Every row gives one point. Examples show where two turns around zero, p and q, send a point. Where does a point land after both, in the order given? Backwards means that the second turn is done in reverse. Each puzzle has new turns, and all numbers are rounded.

Turn p:
-35  -8  49 -> 35  -49  10
11  17  -13 -> -13  11  -17
-4  -4  -20 -> 5  20  1
27  -4  -15 -> -26  16  6
Turn q:
-11  30  -15 -> -27  -5  22
-3  -13  37 -> 20  -25  -23
-16  2  9 -> -9  -12  -10
-18  -26  -21 -> -14  26  -24
49  7  -10 -> 32  17  35
Where do these land?
q, then p: 46  -30  -28 -> -42  -16  -42
p, then q: 0  -18  -19 -> 1  -22  14
q, then p: -14  13  18 -> 11  6  23
q, then p: -20  11  27 -> 13  14  30
p, then q backwards: -11  24  2 -> -9  -20  15

Turn p:
-26  21  20  -15  -30  -12 -> 4  -42  11  21  15  -14
-12  -2  -34  -5  18  18 -> -23  10  15  -31  5  10
4  33  20  -38  -21  -36 -> 24  -16  31  35  14  -38
-16  -31  -17  22  27  0 -> -13  18  -28  -29  18  15
15  -1  8  -1  11  10 -> 0  15  2  10  -9  10
8  29  8  18  -6  -5 -> -13  -6  -6  18  -18  -21
-6  -35  -22  10  5  39 -> -7  3  -7  -37  -9  43
4  -35  2  17  36  28 -> -11  31  -23  -11  0  43
28  21  14  -8  -40  -41 -> 39  -16  5  24  -16  -46
Turn q:
3  -12  1  49  -53  9 -> 28  22  27  15  -57  -3
-36  -14  -8  1  -12  17 -> -3  22  2  -3  -6  -38
2  28  16  1  -7  -6 -> 26  3  -8  -10  6  16
1  1  -16  -49  18  12 -> -14  -24  6  -6  43  -20
-27  26  -17  -35  13  17 -> 11  -9  -18  -8  40  -35
19  18  3  27  10  6 -> 13  -19  -17  1  -22  16
38  -19  32  5  28  -23 -> -33  -12  2  -13  -7  52
0  -29  -12  1  3  -33 -> -29  18  8  26  4  12
Where do these land?
q, then p: -26  -16  34  16  37  -26 -> -37  -26  41  -23  9  -5
q, then p: -20  9  -11  -16  -55  -10 -> -4  25  -10  47  -21  -25
q, then p: 23  -34  38  3  20  8 -> 4  -38  24  2  23  32
q, then p: 22  12  -35  24  -2  -34 -> -20  -2  -38  -17  -37  10
q, then p: 6  19  10  -16  27  32 -> 26  19  15  -23  24  11
p, then q backwards: 17  3  -16  -21  -4  5 -> 4  -9  11  -1  -28  8
p, then q backwards: 7  2  21  3  -15  20 -> 23  3  -9  22  1  -6
q, then p: -28  5  -41  7  -7  4 -> -2  10  -28  -7  -4  -41

Turn p:
-19  25  10  16  -36  -12  44  -37  19 -> 19  26  -19  36  -42  28  14  -31  6
3  -29  -51  20  9  22  -36  -2  0 -> -12  -17  -8  -26  54  -6  -17  -36  -7
-8  -36  15  4  2  -18  37  13  20 -> -18  -16  22  16  -37  13  -30  -8  0
-11  43  13  -17  11  -30  -1  42  2 -> 4  25  19  21  0  -16  -1  44  40
-23  18  20  -15  16  -15  -42  17  -6 -> 12  10  -11  4  24  -6  -18  51  10
18  -14  0  18  -29  -26  30  -32  -8 -> 2  -27  -4  33  -22  20  26  -29  -10
-6  -8  5  -37  -11  -10  18  9  7 -> -1  11  20  21  -19  -19  -9  7  -18
6  13  10  0  -1  32  -30  24  -19 -> -18  17  -4  -30  25  0  15  28  -5
30  -11  -4  8  1  15  5  -27  20 -> -5  -18  -22  -16  -18  -12  8  -28  -6
10  -2  -18  2  37  42  -25  -7  -35 -> 17  -11  6  -59  36  -3  11  2  -11
Turn q:
-24  2  -11  -8  -35  32  -14  -30  -1 -> 30  -14  -31  -3  -5  11  11  18  39
17  8  -13  -8  16  22  -17  1  4 -> -3  -23  20  3  13  18  12  5  5
12  -15  11  -12  -4  1  31  21  -27 -> -1  37  7  -6  10  17  -24  13  -15
1  26  -32  -7  6  -92  2  -2  -27 -> -16  -34  -13  5  -28  -19  -74  -33  -40
18  -88  10  8  19  -15  -15  45  15 -> -33  45  23  -58  14  17  22  -57  -9
14  7  5  16  4  2  -16  11  -1 -> -3  -10  13  -10  16  -14  6  2  -6
16  -6  19  21  22  -3  -10  -34  18 -> -25  -11  15  -10  -28  -18  29  12  2
-8  -2  6  -22  1  26  18  12  14 -> 12  23  7  23  7  20  12  1  10
-4  16  -5  40  1  4  32  -20  12 -> 4  -2  -22  14  -15  -17  26  23  -33
-19  27  10  -16  -47  25  5  -9  13 -> 52  5  -11  20  -3  -9  2  17  29
-22  26  2  -11  17  -1  -16  7  -19 -> -16  -15  -5  24  21  -8  -20  1  16
Where do these land?
p, then q backwards: -9  4  -21  -14  31  7  -1  1  8 -> 9  4  15  -3  -28  -13  -17  15  -5
p, then q: 28  -7  -5  -14  -10  2  -15  -29  0 -> -12  1  -18  -15  -15  19  -21  -1  -23
q, then p backwards: -10  41  6  16  18  -5  -32  33  -6 -> 16  -20  -44  -14  0  -26  -31  14  -2
p, then q backwards: 29  -31  18  -31  38  3  16  -30  -14 -> 45  22  -21  26  -23  -25  -10  -28  14
q, then p: 12  9  32  -19  -27  -10  0  35  16 -> 9  -19  -33  4  -19  -12  24  29  22
p, then q: -27  -2  38  16  -17  5  25  -19  22 -> 46  -22  -17  -12  22  5  9  22  11
p, then q: 18  38  -16  24  17  14  37  19  25 -> 37  4  9  32  -47  -14  15  -10  15
q, then p: -37  2  36  22  -30  9  12  2  -5 -> 6  1  9  25  8  -28  9  -11  50
q, then p backwards: 11  -35  -33  8  -24  30  -14  -2  -20 -> -5  6  14  37  24  30  -20  -18  -26
q, then p: -14  -34  -38  10  -24  -5  1  -33  -52 -> -8  27  18  -9  48  -47  -11  -22  -32
q, then p: -2  -19  -24  6  32  -36  -25  -2  -2 -> 30  3  -8  9  10  15  -25  -10  -43
q, then p: 0  35  7  -24  -5  -14  -4  24  26 -> -3  -37  -34  0  -11  18  11  7  13
